Each point is reached from the start by the listed moves, each made 0, 1 or 2 times, or once backwards (-1), plus a little noise. Say if it took an odd or an even number of moves. Then give how often each move was made.

Moves:
(1): 31, -1, -32, 2, -12
(2): 6, 41, 0, 2, -10
(3): 26, -5, 30, 15, 2
Start: -15, 8, -2, 5, -16
Points:
-1, 55, -63, -10, -43 => odd (1, 1, -1)
-36, 55, -33, -10, -27 => even (0, 1, -1)
60, 87, -64, 16, -60 => even (2, 2, 0)
-33, 91, 29, 6, -25 => odd (-1, 2, 0)

Moves:
(1): 49, -3, -2, 5, -17, -15, -18, -4, -13, -12, 10
(2): 14, 74, -8, 1, 8, 13, -7, 31, -12, 12, -20
(3): 13, 3, 33, 12, 7, -25, 31, -14, -5, 16, -12
(4): -31, -2, -1, 79, -3, 12, -1, 19, 41, 22, 6
(5): 17, -6, -2, 24, 57, 8, -3, 21, 1, 13, -11
(6): -2, -7, 50, 1, -32, 66, 1, -8, 21, -4, 19
(7): 17, -8, -17, 11, -13, 13, 57, -12, 4, -48, 16
(8): -3, -12, -1, -17, -15, -10, -6, 55, -7, 11, 23
(9): 8, 5, -6, -10, 7, -22, 10, -10, 46, -8, -13
Start: -3, 8, -33, 34, 32, -4, 23, 33, -26, 25, 0
Points:
109, 83, 24, -19, -41, -156, -2, 112, -4, 86, -9 => odd (2, 1, 2, 0, -1, 0, -1, 2, 2)
45, -82, 56, -40, 17, 111, -76, 8, -25, 17, 48 => even (1, -1, -1, -1, 1, 2, -1, 0, 0)
43, 3, 95, -42, -10, 71, 69, -27, 14, -2, 6 => odd (0, 0, 1, -1, 0, 2, 0, 0, 1)

Moves:
(1): 38, -3, -2, 12, -10, 5, -10, -5, -14, -3, 20, -13, -6, -18, 0, 1, -17, -9, 10, 6, -9, 4, -10
(2): 12, 31, 1, -18, -6, -1, -9, 2, 7, 8, 5, 13, 0, 26, -6, 11, -1, 4, -21, 4, 0, -4, 6
(3): 8, 3, 33, 2, 3, -1, -2, 0, 6, -9, 3, -21, -33, -2, -7, 8, -2, 25, -17, -17, 6, 21, 22
(4): -2, 20, -8, 30, -10, -3, -15, -8, 3, -4, -7, 4, 3, 8, 1, 2, 0, 9, -1, -7, 14, 6, 9
(5): 23, -4, 4, 4, 29, 10, -3, -9, 4, 4, -3, 10, 1, 6, -8, -15, 9, 4, 1, -8, 2, 1, -3
(6): -5, -12, -6, -5, -27, 38, 9, 0, -2, 22, 2, -11, 10, -5, -2, 4, 13, 16, -5, -7, 6, 8, -5
(7): 5, 19, 7, 11, 3, -3, 35, -3, -2, 2, -15, -6, 7, -4, 7, 14, 4, -4, -13, -4, -4, -2, 1
(8): 5, -10, -2, 27, -1, -20, 13, 46, -3, 14, -6, 10, -7, 1, -18, -14, -2, 11, 4, 2, -7, -4, 7
(9): 16, -24, -6, -4, -2, 4, 15, -8, 61, -13, 15, -6, 6, 17, 7, 19, -2, 9, 6, 45, 10, 14, -3
(10): -13, 21, 3, 11, 11, -20, -18, -22, 15, 57, 10, 1, -12, -18, -5, -25, -6, -10, -1, 8, -16, 4, 27
(11): -1, 2, 3, -9, 8, -11, 5, -9, -18, 0, 48, 26, -1, -7, -10, 10, 23, 13, 7, -4, 11, 1, 11
(12): 1, -13, 15, -6, -26, -2, 8, -6, -6, 10, -7, 38, 1, 0, -1, -5, -8, 5, 5, -17, 2, 19, 1
(13): 10, -15, 38, 9, 5, 6, 0, 11, -5, 6, 5, -5, 44, 9, -11, 15, -18, -6, -6, 3, 2, -2, 7
(14): 3, -33, -14, 1, 3, -20, 7, -10, -8, 21, 2, -4, -15, 46, 6, 5, -1, -16, -4, -17, -13, -10, 3
(15): 6, 2, -5, 5, -10, 25, 1, 26, 19, -3, 17, 18, 2, 1, 48, -11, -2, -21, -11, -12, 18, 2, -1
(16): 8, 5, -6, 6, 21, -12, -10, 24, 9, 12, -12, 5, -2, -16, -17, 60, -30, -13, 12, -22, 23, -1, -10
(17): 8, 6, 34, 8, -14, -15, -19, 9, -3, 21, -12, 9, 6, 10, 9, 8, 61, -5, 12, 18, 12, -5, -17
(18): -6, -22, -23, -14, 18, -2, 1, 0, -18, 14, -5, -10, 6, -2, 19, 16, -11, 57, -16, -2, -4, -7, -1
(19): -6, 7, 10, -3, 13, 8, 5, 13, 3, 6, 3, 0, -6, 10, 11, 0, -21, 9, 53, 9, -10, 4, 6
(20): -8, -1, 0, 16, 7, -2, 15, 15, -27, 16, -11, -1, -20, 12, 9, 6, -1, -10, -11, 51, 24, 14, -4
Start: 3, 1, -5, 27, -39, -21, -37, -12, 39, -7, -17, -6, -1, 4, -7, -21, -18, 6, 14, 0, 12, -25, 17
Points:
52, 135, -21, 101, -113, 77, -64, 57, -11, 60, -143, 45, 47, 66, 21, 127, 38, -119, -86, -6, 182, -15, -80 => odd (0, 2, -1, 2, 1, 2, 1, -1, -1, -1, -1, 0, 0, 0, 1, 2, 1, -1, -1, 2)
89, -58, 1, 80, 140, -80, -37, 99, 118, 138, 81, 36, -106, -39, 13, -5, -107, 121, 62, 187, 64, 50, 71 => even (1, 0, 1, -1, 2, -1, -1, 2, 2, 2, 1, 0, 0, -1, 1, 1, 0, 2, 1, 2)
-47, 29, 99, 173, -11, -210, -169, 92, 13, 228, -144, -38, -63, 28, -110, 75, -23, 81, 8, -74, 32, -22, 106 => odd (-1, 0, 2, 2, -1, 0, -1, 2, -1, 2, -1, 0, 1, 1, -1, 2, 2, 1, 0, 0)

Moves:
(1): 42, 8, -1, -16, -10, -7, 12, -3, -1, -9, -21, -10, -2, -23, 18, 2, 5, 3, 0, 6, -3, -16, -6, -2, -5
(2): -4, 28, 10, 0, -1, -4, 4, 11, 9, -1, -1, 6, 6, -7, 3, -3, 2, -3, 1, 12, -1, 2, -1, -21, 1
(3): -1, -6, 38, -15, -13, -7, 3, 7, 3, 6, -10, 7, 7, -1, -15, -6, 5, 5, 13, -22, 23, -7, -2, -18, -2
(4): -5, -11, 14, 33, 5, 0, 3, -10, -7, -3, -14, -14, -11, -3, 3, 0, -12, -7, -5, -3, 7, 5, -2, -15, -7
(5): 14, -4, -7, 4, 22, 13, -11, -32, -13, -13, 1, -3, 7, -6, -4, 4, 4, 4, 19, 6, 18, 20, -18, -15, 2
(6): 0, 0, 10, 3, -2, 24, 12, 10, -23, -3, 5, 1, 7, -6, 10, -3, 4, -1, 6, 4, -16, -2, 1, 16, -3
(7): -5, -7, -9, -12, 8, -13, 32, -8, -2, 4, -2, 10, 5, 15, 11, -1, -3, 3, 10, -19, -20, 3, -14, -15, 0
(8): -3, -7, -4, -2, 1, -12, 9, 28, -8, 2, 3, -14, 3, -10, -8, -3, -3, -3, 9, 0, 0, 5, -7, 0, -8
(9): 2, -10, 12, -2, 3, 7, 3, 13, 18, 5, -16, -6, 11, -2, -4, 10, -2, -11, 15, 13, -8, -2, 2, -8, -8
(10): -4, 0, -5, -6, 17, -2, 23, -5, -15, 23, -5, -5, -5, -2, -11, 17, -1, 1, -7, 1, 0, 3, 3, 16, 20
(11): 14, -5, 1, 12, 9, -6, -1, -8, 15, 17, 26, 6, -7, 1, -3, 8, -2, 0, -17, -3, 6, -21, -10, 7, 4
(12): 6, -1, -6, 2, -12, -22, 3, 22, -4, 22, 5, 41, -7, 3, 3, 5, -14, 7, 9, 16, 18, 1, 9, -2, -6
(13): -4, -8, -14, -15, 1, -10, 7, -1, -15, 13, -18, 0, 42, -5, -10, -15, -11, -10, -14, -9, 1, 4, 11, -7, -5
(14): 11, 12, -1, 3, 3, 1, 0, 0, -6, -3, 3, 2, 3, 32, -2, 9, -9, 1, 1, -10, 2, -3, 4, -10, 2
(15): -7, -10, -12, 4, 34, 9, -10, 16, 3, 2, -12, -9, 4, 3, 38, -23, 4, 25, -15, -26, 21, 1, -2, -8, 6
(16): -1, 3, 5, -7, -6, -5, 5, -9, -8, -14, 2, 3, 8, -1, 4, 30, 15, -12, -16, -10, 4, 11, 4, -10, -6
(17): 0, 1, -11, 19, -4, 4, -6, 3, -3, 7, -7, 0, 2, 2, -5, -5, 19, 9, 11, -18, -7, 9, -1, -3, -2
(18): 3, 3, 5, 11, 3, -13, 13, -8, -2, 2, 11, -4, 5, 7, -2, 3, -8, 28, -1, 9, -17, 9, 10, 1, 2
(19): -1, 25, 3, 10, -9, -4, -13, -13, 10, 5, 3, 11, 19, 8, 19, 10, -13, 10, 49, -10, -2, 1, 2, 1, 2
(20): -3, -4, 10, 18, -2, -19, 8, -4, -2, 10, -2, -13, 2, 9, 5, -9, 13, -7, 11, 17, 3, -14, 6, 0, 2
(21): -4, 3, -10, 3, -23, 22, 21, -11, 17, -13, -4, -13, 7, -10, -1, 10, -11, -3, 10, 12, 42, 13, -9, 5, -21
(22): 6, 1, 7, 5, -14, 18, -5, 6, 8, 9, 13, 5, 7, 0, 16, -17, -8, -4, 2, 8, -2, 39, -6, 12, 6
(23): 14, -1, 10, 3, 15, 5, 18, -16, 5, -13, 4, -4, -1, 1, 2, -5, -2, -13, 6, -7, -2, 3, 41, 3, 4
(24): 9, 26, 15, 9, 22, -18, -6, 4, 4, -15, -24, 14, 3, 3, 12, -6, 20, -5, -11, 7, -8, 2, -14, 31, -4
Start: -12, -13, -15, -5, -25, -18, -1, -5, 14, 17, -7, -16, 13, -19, 26, 18, 8, -30, 7, -11, -31, -32, -20, -1, 5
Points:
-61, -49, 102, -107, -55, 5, 68, 122, -51, 36, -36, 3, 173, 31, -20, -25, -30, -98, 19, -50, -72, 16, 23, -164, -24 => odd (-1, 2, 2, 0, 0, 2, 1, 1, 2, -1, -1, 0, 2, 2, 0, 1, -1, 0, -1, 0, -1, 1, 0, -1)
103, 2, -58, -24, 67, -29, 19, -73, 9, 8, -48, -94, 130, -71, 124, -98, 95, -28, -76, -38, 46, 36, -31, -77, 43 => odd (2, 2, 0, -1, 2, -1, 0, 0, -1, 0, 1, -1, 2, 0, 2, 1, 1, 0, -1, 2, 0, 2, 1, 0)
21, 48, 108, -19, -48, -111, 29, 138, -35, 47, -97, 91, 154, 4, 153, -75, -4, 31, -52, -66, -20, 56, 44, -101, -22 => odd (1, 2, 2, 1, -1, 1, 0, 0, 0, -1, -1, 2, 2, 1, 2, 2, 0, 2, 0, 0, -1, 2, 0, 1)
22, 73, 55, 149, -66, -27, 71, -3, 177, 25, -60, -15, 54, -8, 186, 47, 19, -30, 126, -39, 0, -19, -101, -68, -77 => odd (1, 2, 0, 2, -1, 0, 2, 0, 2, -1, 2, 0, -1, 0, 1, 1, 2, 0, 2, 1, 2, 1, 0, 1)
-7, -40, 25, 122, -2, 66, 107, 34, -2, 4, -49, -69, 42, -15, 123, -6, -4, -18, -13, 5, 69, 54, 22, -44, -53 => odd (0, 1, 0, 2, 0, 2, 0, 0, 1, 0, 0, 1, 0, 1, 2, 1, 1, 1, -1, 1, 2, 1, 1, 0)
93, 18, 18, -11, 35, -77, 154, 49, -4, 61, -69, 77, -6, -71, 157, 10, 71, 86, 14, -116, 35, 32, -73, 57, 7 => even (2, 0, 2, 0, 0, 1, 2, 1, -1, 2, 1, 2, -1, -1, 2, 1, 2, 1, 0, -1, 1, 1, 1, 2)
98, 15, 66, -37, 6, -170, 49, 10, 119, 10, -98, -54, 146, -12, 134, 33, 86, -73, 62, -89, -51, -126, -24, 12, -45 => odd (2, -1, 1, -1, -1, -1, 1, 2, 2, -1, 2, -1, 1, 0, 1, 2, 0, 0, 2, 2, 0, 0, 1, 2)
69, -10, 17, 11, 1, -11, 119, 4, -21, 17, -81, -83, 11, -18, 132, 60, 46, -47, 37, -41, -43, 63, -6, -25, 24 => odd (2, 0, 0, 1, 0, 0, 1, 1, 1, 2, -1, 0, -1, 1, 1, 2, 1, 0, 0, 1, 0, 2, 1, 0)

Moves:
(1): 6, 5, 25, 0, -5, -3, 17, -2, -2, 2, 30, -33, -12, -32, -14, -3, 10, 9, 24, -2, -9, -16, -38, 3, -1
(2): 17, 19, -6, -7, -6, 10, -16, -9, -1, 20, 11, -7, -19, 6, -10, 11, 14, -7, -2, 17, -11, 3, -2, 3, -30
(3): -15, 0, -3, 5, 6, -1, 2, 17, -11, 5, -10, 0, -8, -9, 2, 16, 27, -23, 7, 12, 2, 1, -25, 0, -13
(4): 11, -19, -9, 1, -2, 9, 3, 7, -27, 8, 13, 10, -9, -7, 29, -18, -21, 2, 4, 29, -4, -19, -14, 20, 15
(5): -7, 9, -13, -15, 28, -5, -7, -20, 22, 33, -13, -2, 9, 18, -14, -14, -11, -8, 9, 15, 3, -14, 0, -6, -19
(6): -2, -23, 16, -1, 13, -7, -19, 10, -17, 5, -10, -21, 6, 12, 2, -9, -2, 5, -11, 9, -1, -2, 6, -4, -10
(7): 4, -2, -7, 38, 8, -4, 2, 18, -2, -22, 7, 11, 5, -26, 12, 4, -7, -25, 22, -27, 47, -4, 4, 15, -3
(8): 12, -4, -5, 22, 19, 15, 17, 16, 8, -12, -9, 23, 0, -9, 14, 5, -13, 28, -1, -1, -19, -8, 4, 20, -4
(9): 9, -13, -2, 11, -14, -3, 1, -8, 8, 5, -3, 2, 9, -18, 11, 2, -3, 10, 0, 8, 4, 7, 12, 14, 3
(10): 0, -10, 31, -19, -35, 31, -9, -1, 32, 26, -11, -13, -29, -19, 12, -4, 19, -1, 16, 6, -14, 4, -14, -34, -6
(11): -33, 6, 25, -27, -11, -4, 5, -4, 6, -14, 8, 25, 46, -9, -10, 23, 17, 6, -4, 3, -12, -8, 0, 13, -27
(12): -9, 10, 0, 9, 16, 6, -14, -9, 4, 5, 0, 5, 12, -9, 18, 17, -1, -2, 5, 0, 2, -4, -5, 7, 8
(13): 2, -1, -5, -10, -28, -2, -9, 4, -6, 3, -10, -6, 9, -23, 32, -4, 24, -2, -10, -11, -17, -17, -14, -21, -35
(14): -14, -23, -7, 46, 19, 11, 12, -6, -16, 9, 8, 6, 4, 7, -4, 10, -45, -23, -35, -21, -2, -9, 40, 15, 42
(15): 5, 11, 36, 2, -11, -25, -13, 6, -7, -13, 4, 19, -28, -9, -4, 21, -2, 9, -42, -3, 10, -1, -7, 3, 3
(16): 15, 12, -12, -7, 10, -25, 2, 10, -9, 24, 40, -5, -5, -3, -12, 14, -26, 31, 3, -2, 30, -23, 16, -16, 3
(17): 12, 6, 3, -2, -1, -1, -10, 4, 14, 10, 2, 3, 9, 14, -17, -13, 8, -18, -3, 14, -5, 7, -11, 0, 4
(18): -8, -8, -6, 2, 37, 0, -32, 3, -7, -4, -10, 1, 15, -22, -35, 6, 12, 4, 7, -2, -25, 4, -14, 16, 17
(19): 8, 36, 9, -24, 2, 0, 21, -10, 2, 8, 18, -3, 1, -9, 6, -23, -5, -37, -14, 10, -1, -18, 15, 22, 31
(20): 12, 23, 21, -17, -3, -15, 11, -12, -8, 3, -18, 30, -9, 10, -7, 15, 5, 24, 13, 23, 17, -4, 5, -2, 4
(21): -9, 27, 17, 31, -23, 13, -10, 22, 10, -28, 1, -2, -8, 4, 6, -29, -23, 29, -13, 16, 4, 7, -14, 8, -12
(22): 4, 18, 4, -11, -11, 13, 10, 27, -10, -11, 10, 5, 19, -6, -4, -5, -13, 0, -6, -11, -4, 8, -24, 20, 1
(23): -8, 3, 21, -12, -17, -13, -42, 17, 7, 4, 6, -14, -3, 3, -22, 29, 0, -13, 21, -21, -2, -21, -6, 16, -4
(24): -21, -6, -21, 1, -11, -2, 18, 17, -14, 6, -9, 38, -8, 20, 14, -11, 24, 14, 8, -31, 2, -15, -13, 4, 2
Start: 0, -15, 18, 14, 13, 19, -10, -11, 4, -4, 8, -33, 28, -29, -4, 7, -16, 21, 0, 14, -29, 17, -6, -16, -8
Points:
-12, 101, -43, 6, 108, -51, -30, -18, 49, 83, -33, 74, 104, -62, -6, 3, 23, -94, 35, -3, 96, -62, 32, 25, -3 => odd (-1, 0, 1, -1, 2, 0, 2, 0, 1, 0, 0, 1, 1, 0, 0, 1, 1, 1, 2, 1, 0, 0, 0, 1)
-20, 6, 269, -200, -1, -51, -246, -117, 98, 144, -77, 11, 58, 32, -111, 76, 8, 40, -63, 216, -79, -21, 9, -82, -55 => even (-1, 0, -1, 1, 2, 2, -1, -1, 0, 2, 2, 1, 0, 0, 2, 0, 2, 1, 0, 2, 0, -1, 1, -1)
39, 44, 11, 94, 48, -34, -76, 132, -47, -2, 110, -8, 159, -59, -76, 22, -138, 109, 60, -86, 16, -100, -38, 135, 27 => odd (1, 0, -1, 0, 0, 1, 1, 1, 1, -1, 0, 1, 1, 1, -1, 2, 2, 1, 0, 1, 1, 2, 2, 1)
19, -21, 67, 41, 35, -98, -148, 89, -57, 77, -74, 13, -10, -108, 36, 122, 43, 67, 56, -1, 45, -106, -67, 17, -86 => odd (0, 0, 2, 0, 1, 2, 1, 1, 2, 0, -1, 1, 2, 0, 1, 1, 0, 1, 0, 2, 0, 0, 2, 1)
-91, 118, 66, -136, -29, 5, 41, 55, 40, 122, 88, 36, 63, 12, -52, 89, -45, -21, -122, -20, -56, -105, 29, 17, -100 => even (-1, 1, 2, -1, 2, 0, -1, 1, 0, 1, 2, -1, 0, 1, 1, 2, -1, -1, 2, -1, 0, 2, 1, 1)
